Each row is a point. A path goes straight from each point to the next, and from the last back to the first. The post is the endless flat space through its rows: a point in 2 columns, a line in 3, a plane in 4, and so on, so that a path can go around it. How many times does the path go around the post? Going back the other way cancels.
In the rows, 128 means zero.

Post (1 x 2):
[[141 106]]
Path, 35 rows:
[[142 157]
 [ 82 136]
 [116  91]
 [102  80]
 [ 73  88]
 [115  36]
 [157  85]
 [198 108]
 [188 106]
 [151 124]
 [138 151]
 [ 79 128]
 [123  80]
 [150  79]
 [203  97]
 [161 131]
 [129 164]
 [100 113]
 [ 91  63]
 [141  60]
 [201  81]
 [187 144]
 [135 149]
 [ 74 123]
 [ 87  74]
 [139  78]
 [145  75]
 [188  96]
 [181 137]
 [128 164]
 [ 84 139]
 [125  91]
 [146  83]
 [196  90]
 [162 125]]
Times around: 5

Post:
[[ 67 160 101]
 [189 105 135]]
Path (21 x 3):
[[129 153  95]
 [206 140  94]
 [153 113 107]
 [118 113 138]
 [115 146 129]
 [ 95 172 106]
 [157 109  93]
 [ 22 136  82]
 [ 93 140 137]
 [238 131 165]
 [187 147 106]
 [128 147  77]
 [120 116 102]
 [147 110 143]
 [135 158 133]
 [217 140 121]
 [144 111  95]
 [229  43 181]
 [181  99 157]
 [ 92 133 121]
 [174 163 159]]
Times around: 4

Post:
[[158 173 133 163 105 114]
 [157 159 146 160 147 114]
 [176  99 124  95 125  97]
 [ 92 136 155 218 147 158]
 [106 121 132 142 154 143]]
Path, 29 rows:
[[142 154 134 169 150 138]
 [146 129 118 174 148 107]
 [143 145 151 163 197  90]
 [100  74 146  96 152 119]
 [187 115 126  88  96 107]
 [161 141 130 139 150 153]
 [121 105 131 158 158 133]
 [ 84 182 100 144 131 113]
 [ 81 137 184 173 199 142]
 [170  57 157 123 137 117]
 [187 115 148 186  96 124]
 [156 128 159 165 117 125]
 [ 72 168 121 132 137 121]
 [109 120 146 205 203 126]
 [150 159 136 174 138 123]
 [161 136 129 144  81 139]
 [110 149 149 138  81 158]
 [158  55 167 165  86 105]
 [202 131 208 151 204 108]
 [167 154 110 142  90 126]
 [ 77 139 115 159 198 161]
 [112 189 127 203  81 122]
 [101 132 167 146 204 138]
 [171  87 156 136 147 112]
 [132 176 163 249 175 172]
 [119 111 140 167 187 137]
 [124 162 142 183 150 111]
 [124 109 157 187 126 130]
 [130 153 174 138 155 156]]
Times around: 3

Post (7 x 8):
[[119 163 182 110 145 118 136 123]
 [170 119 119 134 116 110  78 138]
 [ 82 128 141 147 153 161 190 163]
 [ 69 117 177 144 176 152 144 114]
 [117 139 137 185 152 138 197 107]
 [ 98 156 123 151 212 110 188 159]
 [218  99 126  35 126 135  59  78]]
Path:
[[124 112 140 190 131 118 152  72]
 [193  84 108  31 177 162 161 124]
 [141 160 163 219 157 116 126 187]
 [126 152 168 109 106 158  86 143]
 [104 194 217 212 131 125 107  89]
 [ 89 127  93 220 113 112  59 133]
 [115 136 114 111 135  59 132 152]
 [126 136 186 142 136  97 149 189]
 [179 189 223  70 175 137 184  82]
 [172 174 146 127 127 167 116  90]
 [155 157  92  88 148 114 112 140]]
Times around: 2

Post (8 x 9):
[[143  67 134  88 166  71 167  52 140]
 [113 180 124 126 150 155  98 152 143]
 [172  71 128  96  92  91 171 113 133]
 [135 126  98 136 176 107 193 102 147]
 [103 141 101 162 127 185  90 161 148]
 [148 165 156 177 150 200  96 185 104]
 [ 98 190 150 207 148 162  97 172 165]
 [147  79 145  84 105 142 171  98 151]]
Path, 31 rows:
[[ 79 141 129 142 138 150  99 170  97]
 [110 168 158 157 145 139 125 122 150]
 [197 132 107 145 162 158 171  95 100]
 [198 113 133 103 143 224 117 137 128]
 [196 137 157 177 110 119 139 128 103]
 [105 139 194 110  81 156 207 106 154]
 [ 56 108  95 112 110 145 157 120 177]
 [146  95 118 158 120 156 152 158 137]
 [ 98 132  67 221 154 104 106 132 204]
 [136 175  98 169  32 150 142 185 199]
 [193 101 164  76 121 147 170 103  82]
 [112  77 135 210 135 109 204 132 125]
 [111 132 170 126 204 116 177  87 163]
 [129 101 102  86 110 231 125 169 168]
 [125 187  75 148 138 189 164 145 207]
 [167 142 167 178 103 228 142 139 102]
 [109 177 168 176 144 125 108 147 119]
 [ 89  85 142  71 182 104  79  85 111]
 [144 118 126 142 199  95 184 109 154]
 [149 139  59 123 196 165 146 130 136]
 [189 123 201 159  53 128 141 127 174]
 [100 204 170  64  67 215 103 142 170]
 [132  63 142  47 119 165 152 121  75]
 [122  82  69 142 220 131 207 109 118]
 [145 102 164 114 158  64 158  96 185]
 [191 175 154 174 141 127 175 136 148]
 [163 168 150 188  66 172 103 200 120]
 [136 181 187 189 166 152 113 160  58]
 [139  59 145 156 136 142 190 146  92]
 [168  55 159 136 212  82 140 106 130]
 [158 114 138 123 163 117 183 138 110]]
Times around: 4

Post (10 x 11):
[[129 105 123 129 101 143 116 113  96 123 118]
 [134 116 130 142  73 110 105 152 132 148 125]
 [168 115 140 146 172 105 122 111 132 103 121]
 [133  87 153 115 117 161 145 135 112 142 147]
 [ 58  54 102 136  97 101 123 132  46 128 169]
 [159 128 164 118 114  77 124 100 104 118 128]
 [114 129 125 130 121 102 148 151 130 172  76]
 [103  87 105  91 125 105 106 133 113  96 162]
 [190 129 133 116 145 128 172 127 156  88 117]
 [139 169  93  85 177 116 156 135 134  70 188]]
Path (29 x 11):
[[ 86   7  77 145 128  87 122 122  96 126 139]
 [ 97 163  93 107 171  58  68 153 121 125 185]
 [178 126 179 117 174  77  96 115  78  85 158]
 [114 117 134 161 141  77 139 135  75  87 154]
 [172  73 158 143 106 105 130 151 125 100 138]
 [162 187 180  80 106 120 175 132 130 131  73]
 [126 148 146  96 104 119 202 124 142 117 141]
 [161 101 168 175  64 141 165 143 179 177 122]
 [127 128 138 126 133 134 124 127 110 104 157]
 [163 140 133  63 137 130 161  86  92  55 132]
 [200 121 187 111 150 167 133  96 109 121 124]
 [149 111 142 136 122  62  93 107  96 151 154]
 [112 131 140 129 127  84 126 110 105 154 142]
 [161 104 145 136 136 180  94  87 133  75 161]
 [ 85  73  60 169 114 129  52 133  66  55 151]
 [122  75 143  88 137  70  83 130  80 125  96]
 [121  92 129  93 163  67 169 125 100 129  62]
 [143 122 134 142  93  98 120 141 110 127  89]
 [109 123 150 133 117 100 129 146 120 101 194]
 [143  78 148 127 131 121 177 103 143 118 137]
 [ 94 103  80 112 119 126  96 110 129 147 114]
 [ 66  55  43 131  84 114  96 160  57 139 123]
 [151 154 158 116 159  82 172 127  70  98 153]
 [ 69 112 145 118 136  73 104 117  63 118 128]
 [118 108 104 142 106 127 149 108  77  81 183]
 [164 156 147  76 149 130 150 122 142  75 187]
 [148 158 108 127 153 108 107 143 132  83 165]
 [103  92  76 130 161 115  72 133 109 109 115]
 [128  58 126 143  96 174 179 160  97 190 129]]
Times around: 0

Post:
[[ 99 165 131  49 159 188 131 168  85 106 184 119 138 174]
 [152 132 141 106  82 140 160 136 198 171  94  88 137 166]
 [141 146 130 150 144  95 127 126 153 132 153 188 202 135]
 [131 123 215 123 139 142 153 135 110  92  85 143 174 162]
 [113 115 161 122 187 165 144  99 158 143 194 187 202  95]
 [ 51 137 114  70 123 202 119 119 105 132 120 111 158 116]
 [154  64 166  80  89 139 149  96 119 128 134 113 150 104]
 [131 178  94 120 154 143 137  99  86 126 141 121  74 124]
 [ 69 123  78 142 130 147 111 135 163 138  85  84  90 125]
 [127 129  92  91 119 130 211 124 111 109 128 129 135 190]
 [159 140  98 148  73 102 148 104 171 126 149 180  60 100]
 [193 142 149 148 171 167  98 135  88  63  88 161  76  82]
 [159 135 158 104 143 130 110  83 199 104 181 150 166  93]]
Path, 24 rows:
[[150 100 157 127 147 140 197  97 127 139  78 149 169 154]
 [121 198 142 119 148 141 159  67  81  83  99 215  73  97]
 [117 130 105  64  98 142 121 153 141  33  90 137 171 126]
 [ 79 129 104 185 105 190 121 153 129 163 114 140 126  84]
 [189  86 124  85 160 193 163 111 133  72 201 136 106 130]
 [ 99 119 110 161  99 125 163 110 156 107  71 127  80 172]
 [127 183 163 146 148 186 119 117 154 145 140 144 118 120]
 [115 200 186 116 142 180 124 159 129 155 151  77 108 187]
 [109 133 138  86  60 136 137 104 193 198 131  45 109 184]
 [110 144 110 146 203 131  69 103 104 126 109 112  97 117]
 [124 166 171  89 167 117 134 152 102  50  91 133 206 194]
 [207 125 196 139 177 121 116  85 141  70 114 145 125  67]
 [106 177 174  98 113 137 149  64 174 146 151 188 133  92]
 [138  80 134  42 141 158 124 149 204  55 172 165  78 112]
 [136 185 130 112 210  92 194 107 120 102 142 137 159 159]
 [131 135  62 117  86 134 161 128 196 120 117 113 175 125]
 [134 120  41 139 151 145 127 116 204 101 143  56 152 159]
 [ 83  95  66  97  60 178 120 114 138 163 147  90  80 144]
 [ 97  93 117  96 135 113  68  53 249 133 150 133 186  98]
 [124 125 138 118 112 185  92  97 107 102 150 145 124 101]
 [114 141  84 151 144 198 157 123 116 139 159 150 157 118]
 [191 121 191 150  85  77 125 106 182 150 130 121 186  71]
 [ 94 164 136  10 118 132 114 103  83 126 137  94 178 124]
 [145 180 181  57 109 105 137 129 140  36 152 134 113 206]]
Times around: 1

Post, 17 rows:
[[100 167 111  68 123 173 140 118  91 124  50 125 123 170 153  43 147  73]
 [153 108 190 116  89 117 169 212  91  73 118  85 156 108  92 162 122  92]
 [142 159 146 107 103 198  92 164 144 130  89 163 140 145 147 110 134  42]
 [ 92  99 178 140 146 122 129 143 101  84 131 169 154 100 109 110  96 101]
 [127 148 104 134  97 131 153 117 137 179 175 134 105 136 137  69 121 186]
 [104 169 156  65 128 119 118 136 150 184  61 145 160 140 146  63 171  82]
 [135 136 148  60  94 126  95 117 141 124  79 135 150 186 125  66 106  68]
 [158 106 120 175 164  83 126 136 112 139 181 120  91 178 133 123 147 160]
 [101  82  99 142 160 135 139 158 143 192 139 108  90 144  91 150 130 188]
 [159 155  99  93 101 111 102  59  87 177 150 127  72 102 110  90 171 145]
 [154 141 101 151 194 100 125 143 115 133 167 105  70 118 122 184  72 216]
 [126 101 116 115 125 118 157 151 106  86 172 128 185 112 122 207 113 149]
 [ 99 168 132  81 108 159  71 148 118 159 100  97 170 131 137  22 133  54]
 [176 169 126 135 137 167 128  98 129 132 109 108 155 160  75  73 136 119]
 [151  77 127 141 150 109 138  90 142 152 126  87 114 110 166 111 113 164]
 [118 142 119 155 154 112 132  79 177 121 177  75  43 115 121 156 153 196]
 [125 101  96 170 174  65 178 163 132 107 157 134 138  81 105 176  91  96]]
Path:
[[212 147 114 123  80 145  87 133 103 155 161  60 134 104  74 130 153 175]
 [178 149 149 116 126 188  84  87 116 102 142 161  92 140 139 228 123 194]
 [157 216 209 179 156 204  67 149 158 139 100 114  15 200  75  97 140  75]
 [105 113  99  87  85 148 114 184  94 179 192 146 108 160 176 102 170 127]
 [ 94 106 151 145 163 122 109 118 178  73 146 151 107  85 177 136  70 120]
 [139 174  89 123 124 107 160 150 125 206  80 180 168 142  69 103 139 163]
 [ 73 108 140 167 163  93 140 113  91  69 170  83 180 162 113  68  89 137]
 [135  80 176 112 127 104 123 124 114 192 108 155 118 115 167 130 169  85]
 [176 119 105  85  85 140 150  95 145 195 145 117 111 199 160  76 212 165]
 [185 185 118 165 117 130 180 163 201  87  96 183 150 187  82  48 127  81]
 [203 217  81 118 185  96 121  13  69  74 101 150 155 109  79 129  79 188]
 [169 164 156 113 100  64 143 108 143 125 129 137 184 168 128 214 196  50]
 [ 42 111 178 106 159 110  87  77 179 137 136 132 158  34 220 109 157  40]
 [143 117 245 162  30 147 168 177 203 135 176  81  91 137 127  50 202 140]
 [106 160  82  89  99 113  84 148 212 160 138 135  75 120 208  76 121 127]
 [125 128 129 140 160 157  67 155 128 161 124  47 149  50 127 117  68 179]
 [112 223 132 105 145 165  56 149 157 149 159 100 124 179 164 218  93 190]
 [130 169  87 143 118 164 145 139 159 120 194 148  95 175  87 157  74 113]
 [193 166  81 175 192 146 186 121 190 116 175  56 185 120  82  49  48 152]
 [ 97  92  92  89 181 120 171 123 114 136 109 150  71  92 146  95  94 169]
 [146 137 165 167 147 173 120 126 166 118 203 155 111 131 146 192 174 147]
 [ 18  98  30 119 223 130 143 127 159 182 114 162 103 126 116  53 144 150]
 [ 72  72  74 106 127 130 108 126 146  89 137  46 111 129 205 156 109 207]
 [152 155 126 143 106 178 139 105 111 123 113  87 178 115 111 129 136 107]
 [ 87 132 107 136 152 145  73 118 122 164 156 122  99 235  83 101  73 117]
 [191 125 173 130 131 114  95 112 162 159 171  62 124 163  94  73 115 142]
 [126  51 116  97 155 160 157 166 119 160 110  43 205  34 149 160 109 213]]
Times around: 5

Post, 17 rows:
[[141 101 106 119 124 105  77  99 111 160 147 166  98 106 123 117 123 155]
 [114  94 135 139 158 143  86 137 142 141 130 147 115 153 116 101 113 148]
 [144 104  96 109 128 162 144 105 112 120  90 116 111 157 143  92 119 130]
 [170 120 117 159 151 142 117 155 110 162 130 128 137 112 126  91 131  96]
 [124 138 154 191  82  88 159 160 123 107  88 149 193  99 158  51 123  75]
 [169 107  88 164  99 123 133 181 136 126 100 146 146 140 135 106 137 135]
 [151  95 187 130 133  89  70 157 110 132 179 126  74 159 135 154  67 157]
 [179 155 106  93 129 107 149 128 147 109 144 119 136 167 137 171 158 123]
 [149 145 218 119 154 109 103 146  88 102 116 128 110 129 146 144  30 206]
 [128  84 110  91 143 117 121 132 116 124 137 127 133 155 119 104 132 149]
 [146 116 108 139 145 102 125 159 133 140 109 123 135 151 169 129 108  93]
 [121 157 195  88  99 135 146 177  91 106 107 177 171 137 141  81 102 122]
 [ 69 149 115 152 129 121 216 143 132 113 113 113  92  54 133 133 104 178]
 [143 114  54  82 107 157 174  95 151 115  92 134 140 133  76  94 112  99]
 [117 128 127 131 117 130 169 141 141 121 186 144 150 144 139  62 100 121]
 [147 130  74  88 113 136 121 110 161 143 118  93 146 132 117 106 137 114]
 [184 101  97 128 165  90  97 180 173 100 149 134 117 138 161 138 154 127]]
Path (29 x 18):
[[141 102 121  81 144 146 100 141 110  93 117 166 115 155 123 122 147 174]
 [147 146 168  30 132 158 125 136 140 103 208 130 178 142  88 126 159 165]
 [169 175 189  92  81 109  85 116 155 145 155 157 178 113 140  75  57 125]
 [168  93 177  69 119 183 109 134 102  85  17 101 138 189 142 130 114 166]
 [122 130  88  90 156 150 102 150 156 113 101 114 118 118 132 161 133 174]
 [147 125  39 112 119 164 141 110 111 121 120 101 143 163 139  65 132 112]
 [119  69  79  98 159 152 151 140  84 108  96 137 127 174 133 116 114 131]
 [110  85 146 168 131 122 141 109 129 113 102 124 110 101 178 100  79 116]
 [164 149 136 148 174  96 210 157 131  56 135 154 120  75 121 154 110 112]
 [131  97 106  78 151 173 122 157 149  73  73 145 182 118  74 103 119 158]
 [188 103 100 148 137 115  90 132 185 183 176 126 101 164 150 156 130  81]
 [194 143 214  88 125  85 121 137  83  91  70  87 168 181 149 102 147 113]
 [131 140 103 228 157 113 120 160 124 199 165  75  99 101 146  73 114  98]
 [130 143  89 180 187 135  99 149 131 148 160 122  62 106 185 150 121 170]
 [146 150  58 172 136 155 186 142 153 109 114  82 157  80 112 116  93  90]
 [151 125 145 188 125 137 152 179  85  92  78 109 110 128 136 135 140 100]
 [115 132 157  73 105 146 103 125 113 121 123 133 176 167 113 102 110 191]
 [147 126 157 120  94 115 185 120 120  88 104 180 146 126 106 120 153 101]
 [122 114 142 151  66 102 139 115 105 176 134 165 128 146 106 101 137  86]
 [142 144 119 101 113 103 120 138 167 101  80  94 125 155 133 120 144 156]
 [ 96 123 102 139 119 146 181  81  96  70  24 161 157 158 126  40  79  85]
 [131 108 191 161 115  76 110 103 114  82 195 142  85 120 187 127  73 143]
 [166  71  45  81 103 165 220 104  98 120 132 192 132 161  98 102 153 111]
 [124 158 143 116 103  91 158 110 118 152 151 101 154 129 173 127  89 143]
 [125  59 110 118  83  73 164 163  95 140 147 162 121 105  77  84 149 110]
 [111  89 118  76 115 109  90 157 124 116 139 150 100 110 139  59  88 216]
 [155 138 134 178 140 172 134 100 107 111 139  88  92 122 128  90 122 125]
 [148 130 125 149 136 153 205 148 121   7  62 211 140  98 117 124 146 182]
 [151 129 142 128  93 141 100 159 143 107 124 132 118 160 133 101  57 120]]
Times around: 3
